Every row gives one point. Examples show where two turns around zero, p and q, send a point. Write where each new point lands after one turn and then the other. Backwards means that the second turn is done in reverse. Each puzzle has new turns, and all numbers are rounded.
(in the rows, 128 means zero)

Turn p:
[143 111 129] => [149 122 135]
[122 170 131] => [104 143  96]
[131 122 116] => [130 115 130]
[89 92 94] => [103  91 172]
[135 130 153] => [139 152 127]
[148 143 144] => [142 145 108]
Turn q:
[125 118 115] => [134 113 132]
[162 160  94] => [171 134  90]
[131 102 159] => [116 143 164]
[116 104 159] => [104 135 160]
[124 151 124] => [124 131 105]
[110 131 118] => [119 111 120]
Where do these land?
q, then p: [157 157 159] => [104 129  83]
q, then p: [115 106 130] => [132 144 148]
q, then p: [107 155 113] => [116  95 140]
q, then p: [151 122 129] => [141 137 110]
q, then p: [110 101 109] => [147 134 160]

Turn p:
[118 124  93  91  94 142] => [100 133 130  82 159 138]
[ 94 142 109 122 124 141] => [126 102 128 118 158 143]
[127 106 132 144 143  84] => [131 127 109 148 121  82]
[133 126 172 138 139 116] => [141 121 147 148  95 112]
[131 131  96 100 156 123] => [156 144 114 106 158 121]
[152 121 143 134 129 167] => [132 139 127 121  95 161]
[ 95 139 136 159 119 122] => [115  91 129 156 134 130]
[175 136 143 136 119 130] => [122 168 140 144 104 138]
Turn q:
[126 113  84 132 146 123] => [143 128 127  82 138 122]
[141 126 117 100 136 160] => [140 132 100 132 163 129]
[154  94 130 130 125  90] => [162 155 146 125 103 107]
[149 156 150 117 149 162] => [117 108 103 161 155 107]
[139 158 122 128 106 117] => [103 143 151 135 142 123]
[100 126 155 162  97 118] => [ 99 130 137 137  81 150]
[ 87 123 137 127 138 127] => [132  99 130 124 115 157]
Where do these land?
p, then q: [110 125 159 139 148 167] => [133 170  92 137 119 131]
p, then q: [124 176 141 159 112 123] => [105 103 101 129  86 118]
q, then p: [126 114  94 109 122 107] => [154 150 157 119 120 137]
p, then q: [135 109 149 150 154 148] => [113 173 118 120 128 127]
p, then q backwards: [128 103 150 140 129 129] => [125 117 147 155 135 125]
p, then q: [132 121 101  98 149 111] => [146 120 152 128 158 104]
q, then p: [172 165 104 124  97 131] => [169 101 148 161 156 113]
q, then p: [136 123 120  94 120 105] => [150 146 144 147 109 139]
q, then p: [ 89 117 134 139 122 132] => [108 120 126 100 120 151]

Turn p:
[ 70 135 113 136 145 111  93 115 129] => [ 86 101 116 156 137 137 152 163 143]
[125 108 137 114 126 137 124 125 126] => [137 126 112 138 137 139 118 120 127]
[154 140 189 157 136 136 122 173 129] => [129 138 140  76 115 141  82 124 174]
[175 101 128 122 124 152 116 116 104] => [131 162 132 144 140 132 103  82 118]
[152 149 135 109 176 120 122 136 141] => [138 176 128 115 133 138 146 148 153]
[152 121 125  78  91 108 141 119 136] => [153 133 106 103 157 122 145 107  85]
[110 132 121 165 118 115 133 108 149] => [119  96 139 135 123  95 143 129 144]
[ 79 166 133 128 102 125 116 119 124] => [104  79 137 118 127 154 156 139 123]
[125 129  93 124  98 128 134 144 127] => [116 121 119 123 107 116 133 125  89]
[138  93 106 136 147 162 151 109 132] => [156 141 128 177 109 113 119 113 128]
[129 135 129 139 146 114 155 143 110] => [138 136 152 122 125 121 112 158 124]
Turn q:
[127 149 125  95  91  87 147 144 114] => [115 147 114 124 127 110 108  94 181]
[152 168 114 112 131 108 145 146 141] => [124 140 158 116 124 122  91 130 162]
[148 162  96 120 103  93 138 124 116] => [119 162 143 122 146 118  91  96 150]
[135  99 135 165 159 135 121 132 108] => [166 120 117 120 139 116 138 149  92]
[107 106 164 142 151 124 116 103 125] => [115 120 104 130 121 104 154 152  95]
[117 156  97 114 123 126 135 120 117] => [114 157 125 124 128 150 102 118 135]
[139  90 123 168 136 147 113 133 112] => [169 113 123 130 150 131 145 129  91]
[142 166 119  94 114 127 146 143  99] => [139 163 130 135 104 133 100 111 165]
[117 121 158 144 124 167  90 120 163] => [112  84 139 168 119 139 150 143 100]
[134  93 112 128 155 135  96 137 128] => [147  98 126 103 119 137 129 119  92]
[128 110 147 115 121 146 145 100 154] => [106 129 143 130 120 133 174 134 131]
[ 89 116 144 138 129 142 144 134 159] => [108 104 112 132 139 146 152 161 140]
Where do these land?
q, then p: [117 121 134 124 209 166 120 125 121] => [117 138 121  96 109 160  85 111  68]
p, then q: [122 105 103 133 142 120 166 128 143] => [152 124 135 124 155  97 107 112 139]
p, then q backwards: [133 113 142 123 125 113 111  99  96] => [126 138 104 161 100 120 124 121 141]
q, then p: [129 148 139 131 107 115 123 125 159] => [124 103 115 135 134 121 122 146 157]
p, then q: [174 135 112 146 120 153 161 133 116] => [113 151 134 167 117  85 128 107 128]
p, then q: [ 93 134 166  99 133 122 143 122 108] => [173 106 143 119 103 146 144 140 118]
p, then q: [151 130 119 143  67 138 138 145  90] => [118 150  86 147  97 107 144  94  96]
q, then p backwards: [136 142 103 118 150 122 130 132 119] => [146 130 143 128 128 132 137 156 115]
q, then p backwards: [112 141 115 128 153 134 128 124 132] => [119 133 129 120 132 125 126 156 110]
q, then p: [129 116 156 109  83  97  84 144 152] => [130  91 110 169 165  81 127 129 139]
p, then q: [116 113 130 166 156 119 128 139 144] => [112  86 131 125 151 119 114 123 141]
q, then p: [124 137 117 116  92 137 104 119 156] => [132  93 132 162 130 133 123 121 154]

Turn p:
[142 128 143 135 123 123 129 121 116 140 137 225] => [150  93 129 119 107 170  61 118 133  96 133 102]
[133 127 140 139 142 113 111 132 115 107 126 114] => [113 138 146 124 127 143 147 113 114 137 134 119]
[121 122 145 148 120 139 123 117 124 140 111 111] => [123 105 119 127 145 120 138 124 109 143 140 132]
[149 136  96 128 120 142 120 138 113 140 131 112] => [122 134  95 138 107 130 145 125 126 129 108 141]
[135 117 136 126 123  91 134 122 127 137 134 111] => [140 132 141 151 124 130 139 117 140 147 149 129]
[ 93 134 126 127 135 142 122 120 112 118 163 110] => [ 85 142 120 116 136 121 135 133 143 114 152 138]
[132 132 127 116 103 132 135 124 116 125 111 166] => [130 102 133 138 121 127  95 117 129 113 106 124]
[134 134  91 140 138 117 142 116 113 137 111 108] => [130 126 124 161 117 134 156 144 114 118 124 151]
[134 100 131 109 138 134 127 130 150 128 112 114] => [152 141 134 120 127  95 137 129 115 135 128 120]
[146 128 141 139 133 139 140 130 130  97 154 111] => [129 143 135  99 139 140 149 105 141 122 128 145]
[ 88 132 142 134 132 136 135 154 122 139 125 137] => [105 120 136 111 129 125 102 156 124 145 137 138]
[111 133 104 133 115 135 120 135 149 128 126 131] => [122 118 120 125 127 119 135 155 143 126 112 117]
[145 142 142  88 142 120 126 124 178 128 122 114] => [162 171 131 135 160 110 125 130 135 140 114 106]
Turn q:
[128 117 144 133 136 116 130 161 139 145 133 144] => [127 122 109 151 138 130 106 135 153 116 120 123]
[142 134 131 129 140 135 164 150 146 116 147 124] => [138 137 108 144 125  95 135 156 130 124 122 115]
[117 116 111 128 117 127 128 157 131 120 110 125] => [147 131 104 124 125 127 108 120 126 122 140 146]
[127 120 132 129  96 122 136 118 136 151 112 137] => [103 123 106 114 134 139 131 117 142 137 146 128]
[115 151 138 130 145 127 115 120 123  87 111 125] => [127 142 146 138 105 124 120 122  99 143 104 150]
[129 120 110 156 122 137 128 121 150 132 119 107] => [120 157 119 112 144 125 130 126 114 108 142 131]
[117 149 132 127 126  70 130 136 114 148 160 168] => [113  82 136 161 148 104 130  95 164 132 110 130]
[112 105 128 124 134 127 110  66 101 117 120 134] => [103 103 166 112 115 161 151 125 102 122 134 150]
[140 136 119 138 140 142 144 159 123 135 112 113] => [151 158 123 138 131 118 117 143 140 133 147 132]
[133 139 149 124 129 160 132 145 106 116 158 144] => [153 131 132 135  99 130 148 140 155 128 100 117]
[147 139 106 117 139 138 109 105 124 125 121 140] => [134 124 155 101 144 131 132 137 121 145 118 138]
[101 119 143 112 128 144 130 116 147 137 141  94] => [115 130 130 119 102 129 119 128 109 107 141  90]
[154 120 121 119 111 120 107 110 124 135 122 110] => [133 125 130 115 152 152 139 118 110 143 139 116]
Where do these land?
q, then p: [130 111  92 116 142 126 109 125 116 156 130 133] => [143 159 133  99 125 121 122 105 122 122 144 112]
q, then p: [103 111 144 132 132 102 103 131 102 109 111 113] => [113  88 110 111 133 138 128 104 116 101 137 124]
q, then p: [108 149 132 149 155 156 106 104 157 133 129 114] => [ 86 141 149 139 163 126 111 116 118 146 114 118]
p, then q: [158 165 105 122 112 143 140 147 127 149 112 154] => [143 154 123  94 148 152 110 130 132 141 133 168]
q, then p: [155 112  97 133 114 133 158 128 146 107 128 125] => [135 153 140 144  89 144 119 139 138 116 118 150]
p, then q: [142 157 143 101 129 103 134 112 128 139 144 126] => [115 163 155 119 145 118 131 129 127 120 104 125]
p, then q: [114 114 149 125 135 153 113 141 143 113 144 126] => [133 100 139 129 119 116 110 123 113 143 134 104]
q, then p: [143 109 125 122 106 117 104 117 110 124 127 158] => [155 122 121 112 121 102 114 133 107 102 131 135]
p, then q backwards: [117 123 150 148 144 134 115 134 138 148 105 115] => [156 125 116 102 127 120 135 111 138 119 114 111]
p, then q backwards: [140 112 125 137 115 133 139 131 111 109 120 107] => [117 139 117 135 116 119 127 109 110 108 135 140]
q, then p backwards: [138 118 101 109 157 119 128 119 103 134 115 150] => [105 121 143 152 121 118 170 130 136 132 114 132]
q, then p backwards: [106 119 143 127 111 142 147 123 119 112 120 117] => [137 109 107 134 139 126 117 138 103 139 141 125]
q, then p: [126 128 137 154 129 135 152 133 141 120 161 121] => [123 125 160 138 134 141 150 139 140 130 110 146]
q, then p: [123 163 142 134 117 109 114 117 140 119 138 116] => [117 114 131 162 151 126 134 131 110 128 146 134]
p, then q: [119 130 135 113 125 115 158 156 140 150 135 144] => [131 133 118 120 155 145 106 120 147 134 101 112]
